Each row is a point. A path goes straight from each point to the next, and from the last back to the first. The post is the endless flat space through its rows: a point in 2 columns, a line in 3, a plane in 4, and so on, so that a path can go around it. How many times does the path go around the post? Going back the other way cancels.

Post (1 x 2):
[[2.9 1.2]]
Path, 31 rows:
[[ 7.1  2.8]
 [ 4.2  5.0]
 [ 0.1  3.5]
 [-0.7 -1.4]
 [ 1.0  0.5]
 [ 1.3  2.8]
 [ 5.5  7.2]
 [ 9.5  2.1]
 [ 8.3 -1.7]
 [ 7.4  3.2]
 [ 0.9  7.8]
 [-0.4  1.3]
 [ 1.5  2.9]
 [ 3.2  6.6]
 [ 4.9  1.4]
 [ 5.2 -1.0]
 [ 3.9 -5.2]
 [ 4.4  0.2]
 [ 7.7  5.4]
 [ 2.8  6.1]
 [-1.5  2.7]
 [ 0.8  0.6]
 [ 0.8  4.4]
 [-0.7  5.8]
 [-1.0  0.7]
 [ 2.2 -1.1]
 [ 5.0 -0.4]
 [ 5.0  1.6]
 [ 3.5  4.0]
 [ 5.6  4.8]
 [ 6.8 -0.7]]
Times around: 1

Post, 5 rows:
[[ 2.6 -1.1  1.1 -0.4  0.5  3.3]
 [ 4.2  3.6  1.1 -4.1  4.1 -2.6]
 [ 1.5  2.9  0.9 -2.7 -0.3 -1.2]
 [-1.6 -2.3 -0.9 -4.1  0.7  3.6]
 [-6.9 -8.4  1.5 12.5  1.9  0.2]]
Path:
[[ 8.6 -4.6  4.5 -8.1  2.1 12.6]
 [ 0.8  4.4  2.6 -3.9  0.8  3.2]
 [ 8.6  6.6  0.5  1.4  0.8  6.1]
 [-4.5  0.6  2.3  1.6 -6.1  2.8]
 [-0.8  2.0  1.8 -9.6 -2.8  2.7]
 [ 2.0 -6.0  2.0 -1.1  1.7 -0.3]
 [ 4.0  0.2  0.8 -3.7 -2.0  2.4]
 [-7.9 -8.4  3.8  5.2  1.3 -4.2]
 [-5.1 -6.7  3.5 -5.4  6.1  0.3]
 [ 0.4 -6.3  0.6 -1.9 -0.2  3.0]
 [-5.8 -5.5  6.6  9.1 -3.1 -0.2]
 [-4.2 -0.3  5.4 -1.3  2.5  1.9]
 [-2.7 -0.5 -1.1  3.0  3.5  5.8]
 [-2.0 -1.1 -7.3 -0.7  3.8  2.8]
 [-8.1  0.5 -4.6  1.7 -3.1  3.3]
 [ 6.5  2.9  4.7  2.0  0.2  4.5]
 [-3.1 -5.5  6.5  1.2 -0.5  2.4]
 [-0.4 -4.5  3.4  1.1 -0.8  1.5]
 [ 7.0 -7.2  0.3  1.7  3.7  5.5]
 [-3.0 -5.2  4.0 -5.4  6.4 -1.2]
 [-5.5  1.4  4.0  2.5 -6.7 -1.3]
 [-5.7 -0.4  1.8  3.7  3.5 -0.7]
 [ 4.8  1.0  6.4  1.7  1.6  3.4]
 [-3.8 -6.1  3.6  0.9 -0.2 -1.6]
 [-4.1 -8.0 -2.8  0.7 -1.8 -0.9]
 [ 0.9 -4.7  2.5 -0.5 -1.5  4.9]]
Times around: 0

Post (11 x 12):
[[  2.2   1.8   3.6   6.1  -1.8   1.6   3.1   2.0   1.8  -3.8  -0.8  -2.7]
 [  2.6  -2.1   4.7  -2.9   1.0  -4.4  -0.5   1.9   4.4  -1.2   3.6  -2.2]
 [ -8.4  -4.5   0.5  -0.5  -6.5  -0.4  -3.5  -1.0  -4.0  -1.3  -5.7   0.9]
 [ -0.2  -1.3  -6.8   3.1   0.1  -2.0   2.3   4.2  -0.2  -5.3   2.9  -1.5]
 [  1.4   2.3   0.1  -0.9  -0.6  -0.8  -3.1   2.5  -5.8  -2.4  -5.1  -5.1]
 [  4.0   0.4  -1.1 -10.8   0.9  -3.7   2.0  -4.0  -0.4   7.1   3.4   1.0]
 [  6.6  -5.7  -6.7   1.2   7.4   1.8  -0.8   0.9   1.0  -2.2   8.7   2.1]
 [  5.2   0.5  -1.7  -0.5  -0.9   4.9  -0.9   3.7   2.5  -8.5   2.3  -2.5]
 [  1.5  -2.9  -4.0  -2.5   5.3  -1.3   0.3   4.7  -3.0   2.8   1.1   6.6]
 [ -2.1  -3.8  -1.6  -3.2  -0.6  -1.0   3.3  -0.6   1.6   2.3  -4.3  -3.1]
 [ -1.5   4.7   2.1  -3.1   1.6   5.5   3.5   2.4  -5.8  -1.2   0.0  -4.4]]
Path (22 x 12):
[[  2.7   0.2  -2.9  -2.2   3.4   0.8   3.4  10.5   0.7  -7.0   3.8   3.8]
 [  7.0   6.6   3.3   0.7  -4.5   6.0   2.0   6.5  -3.7  -6.8  -4.9  -1.4]
 [  5.5  -1.1   4.2   0.2   2.0   9.4  -4.4   5.5   0.0  -4.0   5.0  -3.4]
 [  1.3  -0.5  -2.4   3.3  -0.1   6.9  -4.6  -0.9  -3.9   2.6  -2.4   7.7]
 [ -1.7  -2.7   2.2  -1.6  -1.7  -1.4   0.1  -2.3   4.6  -4.1  -1.9  -3.7]
 [  0.1  -7.4  -4.4  -2.3  -2.3   2.6  -3.0  -2.6  -0.8  -9.0  -2.1  -4.5]
 [ -1.3  -4.1 -10.9   5.1  -4.6  -5.7  10.6   6.3   5.6  -7.0   2.5  -5.9]
 [  1.0  -3.9   3.8   4.3   5.0  -2.6   0.7   6.5  -6.4  -4.5   9.5   5.0]
 [ -3.1   1.0  -0.9  -5.6   2.6  -3.4   0.7   3.8  -2.0  -0.9  -3.4   6.4]
 [  4.2  -0.7  -4.4   1.6   5.1   2.2   3.5   1.8   5.3  -1.1   0.7   2.5]
 [ -2.7  -0.7  -0.8  -4.0  -4.5   2.8  -5.5  -1.2  -1.7   0.9  -1.1  -2.2]
 [-11.6  -2.4  -3.6  -3.2  -5.9   4.0   5.8   2.7  -7.6  -2.5  -5.1  -8.9]
 [  6.4  -5.0  -4.8   3.0   7.7  -7.0   4.4  -0.3   1.0   3.0   5.4  -3.9]
 [  3.6  -1.4   1.2  -3.1   0.7  -4.7  -6.1   1.9   0.6  -6.3  -0.8  -3.0]
 [  1.5   5.3  -3.5  -3.9   2.5  -0.2   4.6  -1.3  -0.4  -1.0   7.7  -2.5]
 [  3.3   2.4  -6.3  -2.3   4.8   3.3  -3.4   5.1  -0.2  -4.1   3.8  -1.5]
 [  1.6  -1.7  -2.4   7.3   4.9  -4.3  -0.4   0.8  -3.1   0.6  -7.7   1.0]
 [ -2.2  -3.3   6.2   5.1   1.5  -9.1  -2.8  -0.6  -6.4  -1.9  -4.0  -0.9]
 [ -1.6  -8.6  -4.9   1.7  -3.6   0.0  -0.6   0.8  -4.1  -1.1  -2.7  -0.3]
 [-10.7  -7.9   6.1  11.0  -2.0   4.3  -3.0   0.6  -6.8   1.6   3.3   4.2]
 [  0.8  -0.6   5.6   2.0   2.5   1.9  -1.0   2.7   6.7  -1.5  -0.7  -9.8]
 [ -0.4   4.3  -3.9  -1.7   5.4   3.1  -2.4   5.1  -3.2  -9.2   7.0  -1.0]]
Times around: 1

Post:
[[  4.1  -0.6  -2.4   5.3   1.1  -4.2   0.4   1.0   0.1   4.8   6.1  -1.5
   -1.6   0.4   0.6  -2.8   1.7   0.3]
 [  3.3  -3.5  -9.0  -3.9  -2.4   0.0   9.7   4.6  -5.0  -2.0   2.2  10.2
    0.7   7.4  -3.2   0.2  -3.4   3.7]
 [ -6.1  -8.4  -5.7  -7.7 -10.8  -9.0  -0.5  -4.0  -7.3  -4.9  -9.0  -6.7
   -2.3  -0.2   1.3  -0.7  -4.3   4.1]
 [  2.1   6.6  -2.1  -1.8   7.4   1.8  -6.4  -5.4   4.7  -1.5  -3.9   1.1
    3.5   2.2   2.0  -7.1   0.7   4.1]
 [ -0.9   0.1   0.1   5.1   4.3   1.0   2.4   0.3  -1.8  -3.1   3.4  -2.5
    2.2   1.0   0.2  -0.3   2.6  -0.3]
 [  5.3   4.3   1.2   2.9   1.1  -2.7   1.4  -1.5   3.4   2.5   4.6  -0.1
   -4.1   1.8   1.9   0.3   1.4  -4.1]
 [ -2.0  -1.6   0.7   1.8   0.7  -2.3   0.8  -0.7   3.9  -0.4   3.6  -4.8
    2.0   0.8  -1.9   1.7   4.2  -0.6]
 [  2.3  -4.9  -2.9   2.6   1.3   1.6   2.1  -2.8   5.3  -0.8   1.7   0.0
   -2.4  -6.3  -4.1   1.2  -5.3  -9.5]
 [  0.8  -1.4   3.0   0.1  -4.6   1.7   1.5  -1.7   2.3   0.6   3.8  -0.3
    0.7  -2.2  -2.3  -3.4  -2.2  -1.0]
 [  5.5  -3.1   7.0  -7.2   1.9   3.0  -5.3   6.1   4.7   2.6   5.4  -1.2
    5.3   2.4   2.9   0.3  -5.0  -0.4]
 [ -2.5   2.2  -3.4  -2.4  -1.6   5.3   0.1  -0.2   2.5  -0.3   0.9  -0.2
   -5.7   2.8   2.5  -3.7  -4.8   2.4]
 [ -1.7   0.9   2.4  -2.3   0.5  -5.3  -0.7  -0.4  -0.3   0.6   3.6  -5.8
   -4.1  -5.5  -1.5   0.1   4.3   1.5]
 [  8.0  -5.6  -1.9  -1.8  -1.1  -1.4   2.2  -0.7   2.3   1.7  -0.9  -6.0
    0.5  -8.0   1.6   3.1  -0.3  -1.0]
 [ -1.2   3.1  -5.3   0.7   0.4   3.0  -0.4   2.3  -3.0  -1.3  -3.1   0.5
   -0.4   2.6  -2.9   2.0  -4.4   2.7]
 [ -0.5   4.5  -2.6   0.3   1.6   1.0  -0.4   0.8   2.4   5.0   5.3   1.1
    2.8  -2.2   4.2  -5.5   1.4  -1.5]
 [  4.7  -0.2  -1.0  -0.4  -1.0  -0.4  -2.3   5.1   0.4   1.0   4.2   2.7
   -2.4   2.0   1.2  -2.0   4.0  -0.5]
 [  2.7   2.1  -3.1  -0.4   2.6   0.8  -0.4  -5.0  -3.4   1.7   2.2  -1.5
   -2.7  -0.4   0.0   0.5   2.7   0.8]]
Path:
[[ -7.6   2.8  -0.5  -2.3   3.7  -7.0   0.3  -3.4   6.1  -0.7   2.1 -13.2
   -7.2   0.0  -2.9   8.0   1.4   6.1]
 [  4.5   3.2  -5.2  10.7   5.1   4.3   4.1  -5.9   0.9  -2.5   4.2   1.5
    0.8  -3.4   3.6  -1.5   0.2  -2.0]
 [ -2.7   7.4   4.3  -3.3   0.4  -7.8   4.2  -1.7   2.1  -2.3   5.2  -2.2
   -4.2   1.3  -3.5   3.2   1.1  -3.3]
 [  3.1  -6.7   2.1  -5.5  -6.7  -0.9  -1.5  -1.0  -7.4   3.2   4.6  -8.2
   -2.9   1.0  -6.9   3.8   2.6   4.8]
 [ -3.6  -1.3   1.8  -2.3   4.4  -0.5  -3.5  -3.5  -5.5  -3.9  -5.7  -3.7
   -3.1  -2.1  -9.6   3.0  -0.2   0.1]
 [  2.5  -1.7  -2.9  -5.2   6.7  -9.0  -0.7  -4.3  -1.5  -2.6  -1.1   4.6
   -0.8   7.2   1.1   0.0   8.1   8.7]
 [  6.2  -1.5  -4.1  -4.6  -2.3  -6.1  -3.5  -4.6  -1.3   0.2   2.2   4.2
   -3.5   0.2  -3.3   2.7  -6.1  -1.0]
 [ -4.6   3.5  -4.3  -4.9   5.4   6.7  -1.2  -9.7  -5.4  -1.4   2.9  -2.8
   -6.2  -5.3  -1.4  -1.9  -2.6   0.5]
 [  1.1   3.6   0.2  -2.4   5.6  -3.5  -3.3   5.3  -4.0   5.4   7.2  -1.8
    2.0  -4.3  -5.8   3.1   1.4   1.3]
 [  3.5  -1.7  -6.4   6.7  -6.4   2.9   3.7  -2.0   6.5  -2.2   2.9   2.4
    1.3   8.0   5.9  -3.9   0.9  -0.2]
 [  0.4   0.8  -0.7  -7.7   5.6  -8.5  -4.9   4.4   1.8   1.1  10.6  -0.3
  -12.0  -1.6  -1.1   2.5   6.7   7.4]
 [ -3.4   6.3   5.4  -4.7  -1.0   4.7  -2.3  -0.2   9.4  -1.2   9.1  -2.3
   -6.9   0.0  -0.3  -4.5  -3.5  -3.3]
 [  4.0  -0.7  -2.6   3.8  -5.1  -2.5   2.0   5.8   2.4   1.1  -1.7   0.5
    3.9  -0.1   0.6  -9.7  -5.5  -1.8]
 [  2.1  -5.1   8.3  10.0   2.4  -2.0   0.6  -3.5  -1.9   3.2   6.5  -6.4
    1.8  -4.6  -1.9  -0.8  -5.4  -9.0]
 [ -3.5  -0.1  -2.2  -0.3  -2.2  -3.2   3.7   5.3  -4.9   4.3   2.9  -1.6
   -3.5  -3.8  -4.7   9.4   0.1   4.8]
 [  9.6   1.3   3.8   4.2   1.9   1.7  -3.2  -1.3   5.1  -3.5   3.2  -3.6
   -4.9  -4.0   0.2  -4.4  -0.6  10.3]
 [  0.9  -2.1   7.7  -4.4   0.7   2.0  -4.5  -2.5   4.5  -4.2   6.8  -3.8
    1.8  -6.8   1.0  -9.6  -4.3   0.5]
 [  1.5   0.1  -2.7  -3.1   4.3   2.4  -3.4  -8.0  -0.7  -0.4   0.4  -3.2
   -3.4   0.1   3.0  -1.9  -2.8  -5.1]
 [  4.0  -3.1   4.7  -1.6  -2.0   1.8   0.8   0.6   6.8  -3.1  -2.9  -2.5
    4.6  -2.2  -3.6  -5.5  -4.0  -4.7]
 [ 10.6  -7.2   2.3   1.2 -11.3  -5.5   3.4   4.6   3.4   3.7   0.7  -2.4
   -1.3  -3.1  -0.3   2.1   2.3  -2.1]
 [  3.7   2.3   4.0  -0.5  -4.5  -0.2  -2.8   0.3   0.4   1.6   2.3  -0.9
   -2.3  -3.4  -0.6  -5.1   0.6   9.3]
 [  4.3  10.9  -6.0  -1.4   6.2  -1.6   2.3  -3.1  10.9   1.1   7.5   1.1
    2.6  12.5   7.7   2.4   8.7   4.0]
 [  4.4   0.9  -3.9   3.7  -9.1   0.7   6.4   1.3  -0.5  -1.7   6.1   4.4
   -2.9  -0.9  -1.4  -5.3  -1.1  -6.6]
 [  0.8   1.7 -11.0  -2.3   2.5  -0.8   3.6   4.9  -4.7   3.0  -0.7   1.4
   -2.6   8.7   1.4  -3.9  -0.2   4.0]
 [  0.8  -4.6  -1.7   3.0  -5.3  -1.2   6.0   4.0  -0.2   2.6   6.4   3.1
   -0.3   1.3  -2.0  -0.1   1.2  -2.6]
 [  2.3   9.9   3.9  -2.4   9.5   5.6  -1.8  -6.4   9.2  -4.1   0.1   0.0
    0.6   7.7   6.8  -4.5   4.0   7.3]]
Times around: 4
